Each row is a point. The points of each table are mixes of a few directions, plus a little noise. How many directions does each table use, and how many do they share? Where both have some left over, give the other angles between the two spaces (their principal angles), to ten degrees, smallest first.
In the rows, 128 means zero.

First (6 x 2):
105 119

159 140

147 135

77 108

100 117

180 149
Second (6 x 2):
118 153

121 145

140 98

149 75

106 184

134 114
Directions: first 1, second 1, shared 0; angles 90

First (7 x 4):
178 151 145 115

95 144 148 119

85 83 90 148

163 109 85 173

152 157 142 134

95 115 137 102

129 138 149 104
Second (8 x 4):
91 130 86 217

126 128 126 132

139 127 140 102

102 130 99 190

150 126 153 74

135 128 136 111

138 128 139 104

143 127 145 92
Directions: first 3, second 1, shared 1

First (7 x 6):
115 129 145 131 124 126

152 139 108 131 147 136

139 139 125 134 142 134

113 101 115 110 94 114

94 101 141 114 88 111

152 100 62 102 107 121

130 189 199 173 194 153
Second (9 x 6):
114 110 126 122 146 149

104 110 110 136 119 139

166 164 150 125 120 98

143 134 146 115 151 131

145 154 126 142 92 94

146 147 136 129 119 110

128 133 122 136 112 118

129 144 111 151 80 99

77 57 126 96 213 214
Directions: first 2, second 2, shared 0; angles 50, 90

First (8 x 9):
139 133 124 129 124 132 119 142 107

150 140 122 126 117 137 114 152 92

166 160 123 115 100 151 116 160 86

138 153 136 110 107 145 141 122 146

95 123 147 118 132 124 164 78 208

79 56 116 173 189 77 112 115 127

94 107 137 132 146 113 148 92 181

163 152 119 121 108 145 110 164 77
Second (8 x 9):
166 106 123 124 82 102 96 153 144

92 123 103 110 145 152 123 112 123

103 148 155 150 193 185 173 122 124

120 106 139 115 120 128 140 130 116

157 139 134 179 81 115 109 101 116

155 116 155 153 70 91 131 114 102

131 102 121 105 125 138 117 153 143

98 184 94 88 210 114 135 140 154
Directions: first 2, second 5, shared 0; angles 70, 80

First (11 x 11):
157 139 149 111 116 93 156 148 137 105 163

159 165 122 114 55 98 135 174 180 107 153

161 142 101 133 100 149 116 130 146 142 107

147 67 158 67 171 157 129 102 91 124 120

63 126 110 156 123 134 102 126 137 137 118

70 105 119 165 133 138 113 118 134 138 121

98 167 149 122 154 112 125 134 101 119 122

114 125 126 33 195 115 116 99 66 122 139

188 125 142 160 92 164 136 141 154 135 97

144 105 122 178 149 137 147 107 122 145 129

107 141 111 169 122 112 132 129 139 134 139
Second (11 x 11):
155 144 142 42 131 137 111 135 110 115 113

100 97 62 169 140 87 145 99 140 145 189

129 91 140 168 141 141 142 116 128 136 127

174 175 144 70 98 110 131 160 136 105 132

78 119 64 189 131 93 132 108 146 147 172

110 155 126 94 129 138 100 134 116 127 103

128 124 159 158 126 149 130 135 130 128 102

183 174 155 55 100 117 129 161 131 102 126

105 99 143 184 141 154 130 116 125 140 107

134 161 157 133 107 138 123 153 135 119 102

113 69 115 145 164 142 133 92 112 144 135
Directions: first 6, second 4, shared 4
